Each row of a before or after table is a point. One or more steps were done to the points. Then noise was added and the rows were shuffled. The steps act on columns, c1 being the first. Name the steps. A step turns or swaps two columns, mirrors them in a line or flattens them onto one, adds a multiple of one to another, or multiplies or shifts one. Angles are multiples of 10 degrees, from the lower column toward the higher: turns from -170 to 170, lines from 10 to 170 but not 90. Use the fewest steps. Two steps may share a column if one is a turn and the other turns, adds or multiplies; they go together, in the order done. Otherwise the lowest column goes first.

Before (9 x 2)
[[ 0.09 -0.53]
 [-0.26 -0.52]
 [-0.39  0.20]
 [-0.18 -0.38]
 [-0.10  0.28]
 [ 1.04  0.03]
 [ 0.45  0.17]
 [-0.60  0.14]
 [-0.02  0.32]]
After (9 x 2)
[[-0.43 -0.34]
 [-0.61  0.41]
 [-0.16  0.45]
 [-0.35 -0.20]
 [-0.95  0.33]
 [ 1.65  0.21]
 [ 0.13 -0.33]
 [ 0.70  0.32]
 [-0.02  0.49]]
Steps: multiply c1 by 1.6; shift c2 by 0.20

Before (14 x 6)
[[ 0.48 -0.06  0.00  0.23  0.57 -0.18]
 [-0.03 -0.16 -0.02  0.17  0.44 -0.31]
 [ 0.27 -0.31  0.16 -0.17  0.46 -0.42]
 [-0.32  1.37  0.29 -0.16 -0.13  0.46]
 [ 0.27  1.47 -0.15 -0.16 -0.58 -0.08]
 [ 0.07  0.11  0.19  0.16  0.71 -0.22]
 [ 0.50  0.13  0.27  0.27 -0.92  0.53]
 [ 0.07 -0.11  0.02  0.17  0.53  0.01]
 [ 0.38 -0.05  0.33  0.17 -0.81  0.18]
 [ 0.38  0.30  0.19 -0.08 -0.74  0.79]
 [ 0.07 -0.39  0.03 -0.21  0.05  0.15]
 [-0.20  0.96  0.32  0.23 -0.50 -0.10]
 [ 0.26  0.02  0.51 -0.32  0.44 -0.40]
 [-0.32 -0.52 -0.32 -0.16  0.39  0.15]]
After (14 x 6)
[[-0.32  0.28 -0.08  0.25  0.25  0.83]
 [-0.21  0.08 -0.59  0.20  0.12  0.23]
 [ 0.48 -0.05  0.26 -0.53  0.19 -0.16]
 [ 0.08  0.01  0.17  0.13  0.07  0.01]
 [ 0.38  0.04 -0.79  0.43  0.03  0.15]
 [ 0.49  0.19 -0.90  0.43 -0.07  0.53]
 [ 0.25 -0.12  0.39  0.11  0.63 -0.31]
 [ 0.27 -0.18  0.42 -0.11  0.30 -0.46]
 [-0.03 -0.12  0.21 -0.40  0.14 -0.32]
 [ 0.36  0.29 -0.54  0.54 -0.08  0.80]
 [-0.31 -0.02  0.47 -0.19 -0.15 -0.05]
 [ 0.29  0.15 -0.27  0.43 -0.35  0.42]
 [ 0.07 -0.06  0.38 -0.52  0.42 -0.15]
 [ 0.08 -0.01  0.28 -0.45  0.21 -0.04]]
Steps: flatten c2 and c6 onto the line at 70 degrees; turn c3 and c5 by 70 degrees; turn c3 and c4 by 140 degrees

Before (14 x 11)
[[ 0.65  0.47  0.41  0.03  0.00 -0.07 -0.10  0.27  0.62 -0.13 -0.39]
 [-0.17 -0.03 -0.27 -0.33  0.51 -0.69 -0.65 -0.35 -0.30  0.66 -0.27]
 [ 0.30 -0.05 -0.44  0.29 -0.28 -0.52 -0.50 -0.58 -0.18  0.02  0.48]
 [ 0.31 -0.44  0.52  0.26  0.40 -0.45  0.25  0.53 -0.18  0.19  0.57]
 [-1.04 -0.05  0.05  0.47  0.13 -0.24 -0.27  0.00 -0.26  0.46 -0.73]
 [ 0.57  0.34 -0.38  0.24  0.90  0.38 -0.13  0.73  0.41  0.18 -0.39]
 [ 0.05  0.20  0.48 -0.02  0.07  0.71 -0.81  0.37  0.40 -0.30  0.08]
 [-0.42 -0.24 -0.40 -0.25 -0.20 -0.20 -0.31 -0.01  0.79  0.51 -0.23]
 [ 0.03  0.28 -0.19 -0.03  0.24  0.01 -0.30  0.30 -0.49  0.58 -0.19]
 [-0.65  0.28  0.72 -0.66  0.72  0.15 -0.45  0.39 -0.35 -0.63  0.06]
 [ 0.34  0.56 -0.08  0.02  0.30  0.29 -0.16 -0.50 -0.03  0.46  0.27]
 [ 0.12 -0.66  0.49 -0.24  0.32 -0.09  0.19 -0.35 -0.51  0.22 -0.13]
 [ 0.53  0.43 -0.09 -0.66 -0.47 -0.13 -0.92 -0.21 -0.22 -0.53  1.00]
 [-0.46 -0.19 -0.87 -0.89  0.17 -0.18 -0.10 -0.03  0.47  0.29 -0.53]]
After (14 x 11)
[[-0.11  0.06 -0.99  0.04 -0.90  0.44 -0.03  0.50  0.13 -0.29 -0.05]
 [ 0.13 -0.72  0.07  0.05  0.23  0.28  0.30 -0.05 -0.18 -0.47 -0.04]
 [ 0.32 -0.42 -0.38  0.58 -0.21  1.10  0.36  0.13 -0.40  0.69  0.76]
 [ 0.26 -0.05  0.11  0.15  0.38  0.23 -0.24  0.40 -0.28 -0.50 -0.12]
 [ 0.30  0.28 -0.53 -0.12  0.04 -0.25 -0.07 -0.70 -0.34 -0.40 -0.03]
 [-0.02 -0.16 -0.29 -0.28 -0.13 -0.03 -0.37  0.52  0.04  0.07 -0.17]
 [ 0.05 -0.19 -0.02  0.42  0.29  0.37 -0.83 -0.30 -0.09 -0.75  0.36]
 [ 0.20 -0.32  0.55  0.06  0.14  0.48 -0.12 -0.48 -0.22  0.24  0.70]
 [-0.53  0.22  0.14  0.46  0.52  0.21 -0.38 -0.13  0.67 -0.03 -0.02]
 [-0.20  0.08 -0.37 -0.28 -0.28  0.93  0.20  0.40  0.23  0.10 -0.50]
 [-0.30  0.05  0.23 -0.40  0.35 -0.01 -0.77 -0.05  0.37 -0.34 -0.28]
 [ 0.22  0.67 -0.23 -0.50 -0.03 -0.18  0.23  0.12 -0.27 -0.47  0.72]
 [ 0.06  0.24  0.46  0.06 -0.29  0.10 -0.12  0.78 -0.02 -0.82 -0.54]
 [-0.42  0.14  0.13  1.25  0.17 -0.07 -0.49 -0.13  0.51 -0.32 -0.20]]
Steps: flatten c1 and c9 onto the line at 130 degrees; mirror c2 and c8 in the line at 70 degrees; turn c3 and c4 by -140 degrees; turn c5 and c10 by -120 degrees; turn c6 and c11 by -50 degrees; turn c6 and c7 by 70 degrees
